Each point is reached from the start by the listed moves, each made once or not at all, plus a little noise. Is the number of moves made odd or even? Then give how often each move was made.
(in the rows, 128 means zero)

Moves:
(1): [131,165,158]
(2): [136,146,79]
Start: [119,126,107]
Points:
[120,165,137] => odd (1, 0)
[120,129,104] => even (0, 0)
[134,185,88] => even (1, 1)

Moves:
(1): [131,134,135,175,138,113,164]
(2): [120,154,115,151,117,129,132]
(3): [115,122,153,148,103,125,139]
(4): [127,126,116,125,134,132,61]
Start: [136,122,135,146,122,140,104]
Points:
[118,147,158,237,96,123,152] => odd (1, 1, 1, 0)
[136,122,135,142,125,144,100] => even (0, 0, 0, 0)
[137,123,124,141,131,145,31] => odd (0, 0, 0, 1)

Moves:
(1): [140,105,145,129,151,137,142,119,117]
(2): [154,108,102,125,118,127,130,129,101]
(3): [114,153,117,127,82,136,158,120,149]
(4): [121,126,137,156,102,106,139,129,116]
(5): [132,152,134,115,157,134,134,142,144]
(6): [157,144,103,146,116,189,142,136,140]
(7): [119,104,132,150,146,133,142,142,126]
(8): [167,115,127,106,133,155,112,139,143]
Start: [100,143,154,144,133,118,139,130,142]
Points:
[145,86,145,166,95,144,192,140,125] => even (1, 1, 1, 1, 0, 0, 1, 1)
[159,95,124,182,152,191,182,144,114] => even (1, 1, 0, 0, 0, 1, 1, 0)
[139,159,164,108,145,166,172,139,184] => even (1, 0, 1, 0, 1, 0, 0, 1)
[108,130,156,171,85,136,179,148,163] => even (0, 0, 1, 1, 0, 0, 1, 1)
[136,110,125,166,76,136,180,147,136] => odd (0, 1, 1, 1, 0, 0, 1, 1)
[170,120,164,182,170,205,181,167,157] => even (1, 0, 0, 1, 1, 1, 1, 1)

Moves:
(1): [147,130,140,140,102,143,92,160,133,122,113,95]
(2): [127,136,163,72,93,99,120,90,127,96,121,148]
(3): [152,125,117,124,147,127,142,135,170,139,108,125]
(4): [106,139,122,157,122,135,115,113,146,137,115,122]
(5): [140,138,161,116,132,102,123,85,106,105,141,90]
(6): [127,106,97,122,105,154,117,138,132,110,136,116]
(7): [152,124,89,140,140,98,133,94,98,130,88,140]
(8): [113,157,111,105,150,139,125,113,119,123,125,122]
(9): [118,141,134,140,118,126,127,159,132,73,164,118]
(10): [143,144,117,175,89,163,173,146,126,143,132,129]
(11): [118,108,143,154,139,149,145,152,114,103,100,122]
Start: [131,100,141,96,124,138,103,111,115,140,128,103]
Points:
[131,152,150,119,91,128,140,7,57,79,53,81] => odd (0, 1, 0, 1, 1, 0, 1, 1, 0, 1, 1)
[154,75,98,84,120,162,105,128,162,134,116,87] => even (0, 0, 1, 0, 0, 1, 0, 0, 0, 0, 0)
[123,89,112,162,141,137,112,86,89,125,48,103] => odd (0, 0, 0, 1, 0, 0, 1, 0, 0, 0, 1)

Moves:
(1): [168,142,151,139,102,136,126,110,139,129,117,144,135,139,116,120,127,128,146,131]
(2): [123,140,121,129,136,138,132,134,131,117,113,130,134,99,119,145,127,117,119,105]
(3): [110,148,146,129,117,126,128,153,140,120,113,121,142,105,110,114,133,126,141,127]
(4): [136,131,122,145,148,120,139,132,118,110,108,135,110,126,143,100,134,137,143,144]
(5): [135,145,140,90,125,122,118,121,99,148,132,115,125,132,133,153,133,117,121,120]
(6): [155,135,139,126,146,136,125,135,130,158,131,113,131,137,119,138,97,134,114,124]
(7): [128,122,140,136,118,123,134,115,134,112,124,123,141,127,145,141,127,120,126,131]
(8): [132,121,153,142,104,136,133,172,120,139,128,108,130,132,102,128,113,137,115,125]
(9): [137,127,144,139,111,104,121,122,144,118,121,136,119,131,139,126,124,133,140,126]
(10): [125,145,124,164,127,130,116,134,117,121,98,86,134,109,141,158,119,140,126,114]
(11): [102,138,120,130,116,125,152,128,115,145,135,128,144,119,140,121,136,120,125,121]
(12): [113,124,118,125,120,144,154,116,132,144,116,123,139,146,153,121,115,139,97,128]
(13): [123,135,122,120,133,120,134,140,122,113,121,135,146,113,126,131,115,138,137,129]
(14): [134,158,120,120,130,134,118,136,110,116,132,138,136,129,136,113,137,104,122,127]
(15): [154,113,126,122,137,147,74,132,127,138,120,125,153,98,138,115,105,137,129,118]
(16): [125,134,139,140,134,131,126,125,137,126,124,133,123,122,114,137,133,134,100,129]
(17): [122,123,110,132,110,119,133,101,150,138,123,109,159,136,132,118,189,113,150,82]
(18): [144,128,135,125,123,122,113,114,134,132,129,105,122,121,132,128,122,143,131,112]
Start: [136,151,110,131,136,160,144,113,152,114,128,130,126,131,150,113,148,124,143,127]
Points:
[133,211,152,167,91,152,126,182,132,72,81,50,181,70,142,133,118,135,146,95] => odd (0, 0, 1, 0, 0, 0, 1, 1, 0, 1, 0, 0, 1, 1, 0, 0, 0, 1)
[169,197,174,147,55,183,155,132,165,109,91,96,173,133,144,81,127,124,125,111] => odd (1, 0, 1, 0, 0, 0, 1, 1, 0, 0, 0, 1, 0, 1, 0, 0, 0, 1)
[136,195,135,118,96,162,185,123,90,134,108,81,150,141,211,95,139,117,101,110] => even (0, 0, 0, 1, 1, 0, 1, 1, 0, 0, 1, 1, 0, 1, 0, 0, 0, 1)
[195,203,182,181,50,172,89,147,165,87,41,68,216,71,181,99,78,160,146,88] => odd (1, 0, 1, 0, 0, 0, 1, 1, 1, 1, 0, 1, 1, 1, 1, 0, 0, 1)
[167,234,152,207,113,149,162,137,162,106,39,97,154,72,153,107,123,135,175,95] => even (1, 1, 1, 1, 0, 1, 0, 0, 1, 1, 1, 0, 0, 0, 0, 0, 0, 0)
[249,196,184,141,97,162,60,123,127,119,87,118,125,110,153,81,122,141,138,108] => odd (1, 0, 0, 1, 1, 0, 0, 1, 1, 0, 0, 0, 0, 1, 1, 1, 0, 1)
[147,181,108,166,80,162,99,133,129,118,87,34,240,61,190,115,157,126,151,34] => odd (0, 0, 0, 0, 0, 0, 1, 1, 0, 1, 1, 0, 1, 1, 1, 0, 1, 1)

Moves:
(1): [113,115,142,141,143,139,135,141,117,136,147,111,121,137,148,129,120,97,126,132,136,138,129,93,143,125,151]
(2): [145,129,109,141,123,128,133,108,137,145,116,113,143,129,118,123,133,141,129,147,116,144,129,133,120,130,135]
(3): [102,107,124,121,105,110,100,131,108,144,133,124,132,137,106,127,144,104,109,138,124,122,111,125,128,114,125]
(4): [124,124,135,144,130,118,133,129,147,147,132,134,86,152,130,160,149,143,137,125,135,117,133,143,118,136,128]
(5): [120,130,125,111,128,137,140,107,121,145,128,138,103,126,136,130,123,123,137,110,115,139,142,126,137,117,137]
(6): [116,135,139,110,110,135,112,126,140,113,140,113,133,127,130,130,142,144,140,135,134,145,129,124,120,127,118]
(7): [117,121,124,134,111,143,132,106,136,136,116,108,127,113,120,129,148,133,129,115,126,121,131,146,150,141,92]
(8): [153,126,126,149,140,143,133,134,107,109,141,139,130,139,112,115,138,144,121,120,139,135,113,132,129,127,162]
(9): [110,151,117,135,138,118,157,110,120,121,145,140,112,110,139,126,104,128,152,123,104,120,107,130,138,144,128]
(10): [132,106,142,112,123,139,125,115,155,114,154,104,130,132,128,124,116,125,120,144,109,140,113,143,95,135,112]
(11): [113,126,113,123,120,123,122,134,125,150,142,105,112,133,150,132,92,118,133,114,128,116,112,112,129,118,122]
(12): [138,126,131,126,134,138,123,132,109,131,121,145,126,137,150,122,143,138,127,121,126,126,121,123,134,122,128]
(13): [134,126,99,122,132,135,126,114,184,142,136,130,152,108,164,97,148,154,126,124,133,127,162,167,150,94,128]
(14): [146,165,121,102,162,136,128,113,100,132,131,112,115,144,108,111,127,127,157,108,123,115,171,137,123,79,99]
(15): [123,110,127,126,125,126,137,144,131,112,128,111,150,143,127,129,134,128,139,123,114,130,124,124,137,130,139]
(16): [157,118,118,132,125,124,117,120,130,130,117,133,127,118,132,127,132,133,144,131,127,153,125,133,138,146,113]
(17): [176,129,121,101,141,127,138,134,125,136,145,133,151,114,118,151,137,116,111,117,128,96,132,127,114,123,171]
(18): [98,131,123,135,126,115,126,98,137,141,109,125,123,127,119,91,132,135,147,85,115,136,125,112,128,116,107]
(19): [108,130,119,133,124,140,137,140,124,142,150,134,127,118,133,132,126,131,138,128,129,149,125,113,115,131,111]
(20): [114,115,121,114,138,136,127,123,118,122,153,116,113,136,120,126,116,144,131,145,110,122,132,99,126,128,100]
(21): [142,118,150,123,121,122,140,140,124,138,129,118,155,136,140,123,132,143,117,131,141,139,118,133,122,130,126]
(22): [130,112,131,115,87,116,123,138,134,121,111,103,125,124,142,119,145,129,122,136,137,126,110,118,128,142,112]
(23): [140,130,117,116,146,120,113,148,130,117,142,112,121,154,125,137,136,120,105,102,119,146,119,109,128,144,108]
(24): [116,118,142,131,99,123,112,154,107,138,134,125,142,144,134,108,129,142,127,127,104,144,136,127,128,166,137]
Start: [139,113,107,135,117,145,123,130,139,121,140,146,116,118,111,152,140,143,142,108,151,103,137,137,117,131,159]
Points:
[150,111,98,110,91,145,75,70,179,153,153,40,81,179,75,116,205,207,194,48,80,181,170,163,86,175,29] => even (0, 1, 0, 1, 0, 1, 1, 0, 0, 1, 0, 0, 0, 1, 0, 1, 0, 1, 0, 0, 0, 0, 1, 1)
[155,56,115,81,69,117,71,130,82,183,168,67,53,225,132,88,189,179,153,8,101,169,91,120,86,135,83] => even (0, 0, 1, 1, 1, 0, 0, 1, 0, 1, 1, 1, 0, 1, 0, 1, 0, 1, 0, 0, 1, 1, 1, 1)
[153,112,100,136,118,128,136,149,97,157,223,69,151,157,135,112,124,165,142,33,105,158,78,60,107,170,216] => odd (1, 1, 0, 0, 0, 1, 0, 1, 1, 0, 1, 0, 0, 0, 0, 0, 1, 1, 0, 0, 1, 0, 1, 1)
[124,66,87,90,100,127,115,119,180,161,249,129,109,124,126,151,157,177,134,130,75,67,146,173,90,149,167] => even (0, 0, 1, 1, 0, 0, 0, 0, 1, 1, 0, 0, 1, 0, 0, 0, 1, 0, 0, 1, 0, 0, 0, 1)

Moves:
(1): [123,112,136,133,114,132,125,98,103,138,117,148,131,138,129,124,127,145,133,131,132,141,115,133,127,106,127]
(2): [125,127,145,85,134,133,111,101,134,119,122,110,146,121,136,131,133,131,135,111,126,138,123,110,130,130,153]
(3): [110,136,111,140,134,132,112,129,122,116,113,125,124,96,138,127,135,121,92,123,122,123,119,109,113,147,129]
(4): [134,128,147,142,115,141,143,153,131,132,135,131,142,127,134,123,127,154,130,152,157,129,114,105,115,135,143]
(5): [118,130,129,126,132,143,121,126,140,128,115,128,134,129,120,141,126,131,135,132,122,111,126,103,136,124,127]
(6): [97,135,121,131,126,165,134,124,135,128,130,120,126,110,127,127,129,119,143,126,133,143,135,154,146,124,132]
(7): [132,128,126,109,146,115,94,125,130,135,136,122,125,106,112,120,126,150,126,121,111,122,123,143,116,132,126]
(8): [127,126,135,128,113,118,130,127,131,134,131,133,139,146,128,129,110,131,142,120,131,114,128,124,125,134,136]
(9): [114,107,119,133,114,118,127,156,149,150,128,120,125,126,129,153,106,152,107,105,116,134,147,123,123,136,103]
(10): [124,145,125,113,122,127,132,110,148,116,124,127,117,112,120,133,134,135,148,131,150,118,137,124,88,127,118]
(11): [138,126,137,138,125,126,108,137,115,137,131,133,117,121,128,127,155,132,125,106,139,124,129,115,136,139,113]
(12): [135,136,125,113,92,130,105,125,118,131,154,131,172,129,117,135,109,114,108,126,124,145,130,130,129,120,106]
(13): [127,140,137,125,111,132,140,127,147,131,124,148,112,142,143,125,124,128,125,123,119,144,124,129,132,123,146]
(14): [125,129,129,131,124,129,141,113,122,103,118,115,130,126,149,127,113,129,127,142,123,121,119,131,132,122,103]
(15): [128,133,139,128,129,124,124,137,124,129,109,134,131,131,136,108,138,132,118,136,132,119,126,135,150,89,130]
(16): [151,111,133,130,127,122,126,126,144,140,133,147,124,103,123,122,134,113,128,122,128,118,135,121,139,130,129]
(17): [134,109,134,146,138,146,111,115,116,117,123,133,128,154,135,130,132,126,116,130,121,99,160,141,113,139,128]
(18): [128,132,117,120,135,127,118,140,118,127,116,137,123,128,118,122,128,110,130,137,137,135,127,111,130,136,136]
(19): [119,122,127,151,131,115,121,126,147,125,122,141,149,137,133,122,127,124,129,128,141,135,127,131,139,119,130]
(20): [117,111,112,130,120,127,128,117,157,129,143,124,117,144,128,103,149,126,126,155,116,124,137,118,144,103,116]
(21): [139,136,129,125,135,149,104,139,136,135,123,114,135,130,113,112,124,107,141,147,112,148,104,122,117,133,121]
(22): [152,111,116,117,142,131,100,114,145,133,140,115,108,133,141,140,96,124,128,125,151,98,104,113,140,117,149]
(23): [124,131,156,123,128,125,123,131,134,125,105,117,120,119,103,111,127,136,112,118,119,128,150,139,130,161,129]
(24): [137,135,133,130,136,113,123,115,136,126,118,139,128,133,129,129,121,134,144,123,126,167,151,101,117,105,140]
Start: [133,132,111,134,136,131,123,127,131,125,106,118,129,145,113,116,108,139,105,139,118,119,128,141,146,142,110]
Points:
[105,161,170,103,76,168,44,126,122,146,73,141,171,102,48,79,114,192,116,136,168,109,129,119,137,134,97] => even (1, 0, 0, 1, 1, 1, 1, 1, 0, 1, 1, 1, 0, 0, 1, 0, 0, 1, 0, 0, 0, 0, 1, 0)
[115,128,192,143,134,193,43,146,144,126,46,112,175,162,97,48,134,132,118,143,161,122,149,120,169,178,154] => odd (0, 1, 0, 1, 0, 1, 0, 1, 0, 0, 1, 0, 0, 0, 1, 0, 1, 1, 1, 0, 1, 0, 1, 0)
[107,152,146,83,128,112,54,94,238,118,36,114,166,150,123,109,57,190,147,121,91,153,128,82,114,80,107] => even (0, 1, 0, 0, 1, 0, 1, 1, 1, 1, 0, 0, 1, 1, 1, 0, 0, 0, 1, 0, 1, 0, 0, 1)
[99,114,162,92,61,167,78,40,198,100,90,101,196,154,130,69,66,171,120,178,190,104,110,124,180,67,119] => odd (1, 1, 0, 1, 0, 1, 0, 1, 0, 1, 0, 1, 0, 1, 1, 0, 0, 0, 1, 1, 0, 1, 1, 0)
[168,121,131,115,84,133,30,128,176,135,121,161,174,117,146,112,79,114,68,105,186,111,80,33,166,164,171] => odd (0, 1, 1, 1, 0, 0, 0, 1, 0, 0, 1, 1, 1, 0, 0, 1, 0, 1, 1, 0, 0, 1, 0, 0)
[167,85,159,137,156,144,7,97,211,142,103,134,176,157,97,65,138,158,146,153,111,111,147,38,142,132,133] => even (0, 1, 0, 1, 1, 0, 1, 1, 0, 0, 1, 0, 0, 0, 0, 1, 1, 0, 1, 1, 1, 0, 0, 1)
[86,112,102,120,68,165,46,84,151,134,94,145,122,148,120,82,116,170,72,147,105,122,170,163,151,75,28] => odd (1, 0, 0, 0, 0, 1, 1, 0, 1, 1, 1, 1, 1, 1, 1, 0, 1, 1, 0, 1, 0, 0, 0, 0)
[108,113,120,176,97,186,70,143,152,156,48,141,143,92,114,114,78,151,117,140,133,164,112,32,137,144,85] => odd (1, 0, 1, 1, 1, 1, 0, 1, 1, 0, 1, 0, 0, 1, 0, 1, 0, 1, 0, 0, 1, 0, 0, 1)

Moves:
(1): [122,120,134,129,116,154,138,145,131,121,151,122,140,114,127,133,119,121,131,127,122,120,138,140,111,123]
(2): [125,130,139,152,130,131,118,111,133,128,132,123,125,142,142,134,120,121,130,142,126,115,126,125,119,124]
(3): [126,129,112,123,127,137,118,117,125,118,126,136,138,134,118,137,131,124,128,132,120,114,140,133,111,128]
(4): [125,122,149,131,125,122,134,138,126,133,122,124,128,141,127,123,137,111,111,114,131,132,132,146,143,121]
(5): [143,127,121,127,134,123,123,129,128,127,123,135,138,115,126,128,111,112,140,128,139,129,131,132,127,129]
(6): [128,121,132,139,128,124,125,139,119,124,135,111,142,143,111,122,124,132,140,131,139,127,137,123,117,126]
(7): [143,129,133,128,131,135,127,130,123,123,127,142,117,133,128,120,127,124,125,121,131,117,129,112,134,130]
(8): [124,134,124,130,131,133,117,133,119,126,129,122,121,123,130,128,136,130,136,143,127,128,133,134,141,127]
(9): [142,125,115,124,117,146,128,138,116,116,113,128,130,139,124,141,121,129,141,129,135,124,124,118,148,128]
(10): [132,133,130,118,126,125,129,130,122,112,126,127,138,136,140,119,123,133,125,132,118,126,120,138,119,129]
(11): [139,110,119,146,128,129,132,143,124,132,133,150,135,130,133,127,113,135,125,130,123,120,123,149,122,120]
(12): [121,134,126,124,133,136,120,149,133,142,118,136,145,127,132,139,122,121,133,123,133,118,122,123,114,103]
(13): [111,115,120,116,148,132,134,129,134,127,107,134,131,124,124,132,118,136,130,139,139,108,135,119,134,136]
(14): [113,131,114,145,122,132,140,130,138,122,122,128,127,125,133,124,131,117,129,125,127,130,112,121,129,139]
(15): [135,136,129,126,124,129,129,137,109,135,129,129,133,122,132,133,124,144,120,130,131,122,120,133,128,131]
(16): [113,145,132,122,136,122,131,133,115,123,122,131,118,136,114,113,140,126,125,137,141,119,145,144,111,133]
(17): [129,133,138,134,112,123,137,134,129,135,119,131,135,123,115,126,124,135,128,128,113,129,136,121,134,133]
(18): [128,115,135,133,137,129,139,121,129,128,134,133,142,127,114,117,137,121,133,132,126,121,116,133,132,112]
(19): [145,132,126,128,133,132,129,130,143,140,125,107,118,126,127,128,135,133,131,114,128,126,120,140,138,143]
(20): [133,133,118,121,129,132,136,132,124,129,133,112,119,124,127,124,125,121,132,133,109,125,123,125,128,129]
(21): [137,142,124,132,134,129,134,143,143,129,138,137,138,127,128,136,105,136,123,129,117,142,143,120,136,127]
(22): [132,134,142,130,122,152,123,111,130,126,123,120,133,135,129,120,122,130,122,132,128,164,126,121,137,132]
(23): [115,122,122,126,137,149,133,138,129,144,110,137,133,125,141,118,145,121,148,144,122,111,132,122,127,135]
(24): [127,146,121,117,109,132,127,124,138,144,136,141,126,137,121,125,113,120,128,143,136,126,104,136,140,141]
Start: [136,137,136,121,138,133,133,110,134,142,123,129,137,113,133,141,128,125,122,126,120,125,124,123,120,120]
Points:
[157,138,104,162,163,187,147,179,153,151,86,136,134,137,152,160,81,105,129,130,109,73,109,121,171,112] => even (0, 1, 0, 1, 0, 0, 1, 1, 1, 0, 1, 1, 1, 1, 0, 0, 0, 0, 1, 1, 1, 0, 0, 0)
[102,154,92,109,157,249,170,169,125,139,84,147,201,107,113,143,106,110,151,174,104,79,136,110,101,111] => odd (1, 0, 1, 0, 0, 0, 0, 0, 1, 0, 0, 1, 1, 1, 1, 1, 0, 1, 0, 1, 1, 1, 1, 0)
[122,109,103,129,153,219,168,174,97,129,104,119,164,103,116,126,126,112,178,173,120,51,115,94,140,127] => odd (1, 0, 0, 0, 0, 1, 1, 1, 1, 0, 0, 0, 1, 1, 1, 0, 0, 1, 0, 1, 0, 0, 1, 0)
[96,158,110,155,165,200,160,121,151,165,107,160,150,132,133,103,97,104,145,218,105,98,107,138,140,137] => even (0, 1, 0, 0, 0, 0, 0, 1, 0, 0, 1, 0, 1, 1, 0, 1, 0, 1, 0, 1, 1, 1, 1, 1)

Moves:
(1): [126,119,127,114,130,107,139,122,124,145,144,97,139,123,153,127,119,130,143,142,129,136,118,149,118]
(2): [128,120,127,126,114,129,123,129,135,146,128,137,121,143,112,126,138,124,113,117,125,119,134,133,105]
(3): [124,150,143,127,144,157,127,103,120,112,137,135,135,110,154,148,163,139,134,154,152,143,101,124,138]
(4): [120,145,119,156,117,120,119,129,111,124,118,126,142,127,119,123,135,136,121,148,125,101,126,133,151]
(5): [143,102,118,127,122,147,137,118,131,147,163,159,138,131,130,153,149,112,111,123,130,153,96,108,148]
(6): [135,136,134,128,141,120,121,147,129,128,106,133,134,126,125,123,125,130,128,104,113,141,132,122,121]
(7): [133,107,112,136,149,134,117,122,129,148,133,107,122,119,109,154,125,127,121,147,133,109,131,145,91]
(8): [140,129,123,115,104,113,136,135,141,99,143,129,147,115,129,125,149,131,131,117,114,125,128,147,143]
(9): [125,107,140,146,129,138,145,118,91,135,132,139,137,129,142,129,124,122,105,126,139,143,122,147,135]
(10): [123,137,134,141,124,112,140,121,140,126,116,154,133,116,110,96,131,150,110,121,129,146,128,139,157]
(11): [137,147,121,126,110,139,124,136,131,130,128,134,121,140,117,139,132,135,119,125,128,109,130,128,132]
(12): [136,125,137,124,138,138,116,130,127,148,151,118,114,122,137,124,112,107,157,113,126,131,110,107,112]
(13): [161,111,128,139,125,150,111,125,135,157,131,107,135,146,120,141,144,135,133,127,144,97,131,137,109]
(14): [141,120,128,138,138,158,117,122,102,166,148,118,140,122,115,121,138,109,89,95,137,113,123,99,166]
(15): [97,133,129,143,102,83,124,123,120,141,101,114,110,129,120,126,86,97,125,117,120,126,140,143,131]
(16): [127,135,114,101,132,121,133,145,133,124,130,137,137,107,112,121,133,127,154,129,120,134,133,112,151]
(17): [140,119,132,106,140,117,135,145,151,143,136,134,122,132,116,119,131,128,133,123,124,127,132,137,130]
(18): [138,141,132,111,138,119,126,133,139,121,134,127,125,111,141,132,126,137,151,130,127,105,137,119,121]
(19): [141,120,142,123,120,127,153,125,143,155,136,149,130,165,98,143,143,156,123,115,104,112,129,150,143]
(20): [141,151,117,127,116,119,143,123,126,133,126,127,120,122,136,121,129,119,139,139,102,113,135,116,171]
(21): [141,130,142,141,133,126,137,135,149,135,137,132,121,120,112,136,140,147,120,148,130,118,146,126,122]
(22): [140,132,152,117,126,156,131,133,141,125,118,135,138,138,123,144,132,135,132,126,122,111,117,127,111]
(23): [137,128,119,113,120,117,137,139,123,108,119,115,124,142,117,124,136,144,145,141,128,110,123,125,110]
(24): [122,131,141,141,138,117,119,110,128,149,135,125,136,140,109,131,105,107,128,129,133,131,133,136,111]
Start: [135,141,144,156,137,154,117,144,142,139,149,139,154,120,160,109,144,138,124,119,125,120,154,136,130]
Points:
[234,177,176,129,151,205,142,127,217,208,164,169,155,139,105,166,220,219,140,147,112,12,147,176,153] => even (0, 0, 1, 0, 0, 0, 1, 0, 0, 1, 1, 0, 1, 0, 0, 0, 1, 1, 1, 1, 0, 1, 0, 0)
[148,167,150,173,115,131,101,149,173,155,138,136,141,98,115,162,175,143,90,121,116,87,171,181,89] => even (0, 1, 1, 0, 0, 1, 1, 1, 0, 0, 1, 0, 0, 0, 1, 0, 0, 0, 0, 0, 1, 0, 0, 0)
[167,132,148,165,115,143,143,106,145,229,196,159,193,105,113,156,194,145,49,73,104,125,103,181,214] => odd (1, 0, 1, 0, 1, 1, 1, 1, 0, 1, 1, 0, 0, 1, 1, 0, 0, 0, 1, 0, 0, 0, 0, 0)
[159,194,191,172,116,140,86,95,138,229,164,78,162,122,175,142,122,98,187,152,125,23,131,151,100] => odd (1, 1, 1, 1, 0, 0, 0, 0, 0, 0, 0, 1, 1, 0, 1, 0, 0, 1, 0, 1, 0, 1, 0, 1)
[225,141,216,108,126,155,168,175,196,180,210,170,162,163,92,148,168,182,161,101,93,31,155,174,93] => odd (0, 0, 0, 0, 0, 0, 0, 1, 1, 0, 1, 1, 0, 0, 0, 0, 1, 1, 1, 0, 1, 1, 1, 1)
[123,179,152,161,131,108,128,108,133,146,161,160,175,53,124,129,135,127,121,133,141,113,159,194,159] => even (0, 0, 1, 0, 0, 0, 1, 1, 1, 1, 1, 0, 0, 0, 1, 1, 0, 1, 0, 0, 0, 0, 0, 1)
[186,206,146,118,80,89,151,161,145,201,160,125,174,132,119,115,201,159,128,91,58,7,152,167,217] => even (1, 1, 1, 1, 0, 1, 0, 1, 0, 0, 1, 0, 0, 1, 1, 0, 1, 1, 1, 1, 0, 0, 1, 0)
